Every row gives one point. Each copy is the shape, with its points in the same order, stretched, turned, moved and blurred by noise. Say if it was mirrored as well.

Shape:
0: -0.16 -0.04 -1.50
1: -1.10  0.11 -1.84
2:  0.58  1.53  3.21
3:  0.28  0.23  2.38
4:  1.95  0.18  1.40
5: -1.00 -1.14 -1.28
6:  0.25  1.17  1.75
7:  3.12  0.41 -2.24
Copy 1:
0:  0.69  0.91 -1.07
1:  0.26  1.10 -1.92
2: -2.38  0.69  2.62
3: -1.60 -0.18  1.66
4:  0.13  0.23  2.05
5:  0.22 -0.20 -1.72
6: -1.54  0.88  1.42
7:  3.26  1.70  0.54
Copy 1 is: only turned
Copy 2:
0: -0.34 -0.91 -2.44
1: -1.06 -0.72 -2.78
2:  0.55  0.46  2.48
3:  0.80  1.12  1.32
4:  2.05 -0.20  0.37
5: -0.46  0.33 -2.96
6: -0.15 -0.05  1.26
7:  2.66 -2.90 -2.60
Copy 2 is: mirrored
Copy 3 (8 x 3):
0:  0.96  0.31 -1.38
1:  0.18  0.91 -1.96
2:  1.06 -1.20  3.55
3:  0.42 -1.57  1.90
4:  2.15 -1.74  1.16
5: -0.38 -0.45 -1.96
6:  0.69 -0.52  1.85
7:  3.96 -0.15 -1.59
Copy 3 is: only turned
Copy 4:
0:  1.30  1.05 -0.44
1:  0.94  1.26 -1.33
2: -1.94  0.89  2.83
3: -1.53 -0.27  1.88
4:  0.42 -0.38  2.45
5:  0.81  0.22 -1.44
6: -1.05  0.99  1.85
7:  4.17  0.76  1.75
Copy 4 is: only turned

Shape:
0: -0.08  1.41 -0.17 -0.11  1.17  0.02
1:  2.03 -0.01  0.00  1.75 -1.45 -1.05
2:  2.13 -1.13  2.48  0.60 -0.26 -1.84
3:  0.48  2.97 -2.95 -0.79  1.58 -1.88
4:  0.75 -0.17  0.48 -0.35 -2.02 -1.96
5: -0.77  2.06 -1.00 -0.46 -0.64  2.04
6: -1.80  0.02 -1.37 -0.38  0.61  2.60
7: -0.66  0.40 -1.93  2.62  1.18  2.28
8:  3.26  1.04 -0.66 -0.81 -1.22 -0.97
9:  1.40 -2.28  0.27  0.68 -0.50 -0.33
Copy 1 (10 x 6):
0: -0.28  0.70  0.57  0.11  1.94 -0.67
1:  1.67  0.31  0.37  0.53 -0.68 -3.22
2:  4.31  0.61 -0.45 -0.43 -0.19 -1.84
3: -2.57  1.97  0.14 -0.84  3.66 -2.55
4:  0.86  1.57 -0.53 -0.94 -1.38 -1.82
5: -2.41  0.42  2.08  0.17  0.36  0.22
6: -2.40 -1.68  0.55 -0.26  1.30  1.29
7: -1.26 -2.17  0.69  1.91  2.25 -0.93
8:  0.78  1.34  1.78 -1.57 -0.13 -3.44
9:  2.18 -1.61 -0.47 -0.83 -0.31 -1.78
Copy 1 is: mirrored
Copy 2, 10 rows:
0: -0.29  1.90 -0.40 -0.13 -0.25 -1.34
1:  1.50 -1.83 -1.45  1.83 -1.02 -0.65
2:  1.26 -2.75  1.76  1.07  0.02 -1.17
3:  0.24  2.09 -2.89 -2.11 -2.46 -3.28
4:  2.66 -1.67 -0.21 -0.78 -0.18  0.22
5:  0.27  3.37 -1.48  0.47 -0.83  1.25
6: -2.27  2.58 -1.34 -0.72  0.24  1.89
7: -2.69  1.64 -3.48  2.27  0.51  0.34
8:  2.09 -0.45 -0.29  0.28 -3.55 -0.67
9: -0.34 -2.68  0.03  0.23 -0.38  0.65
Copy 2 is: mirrored
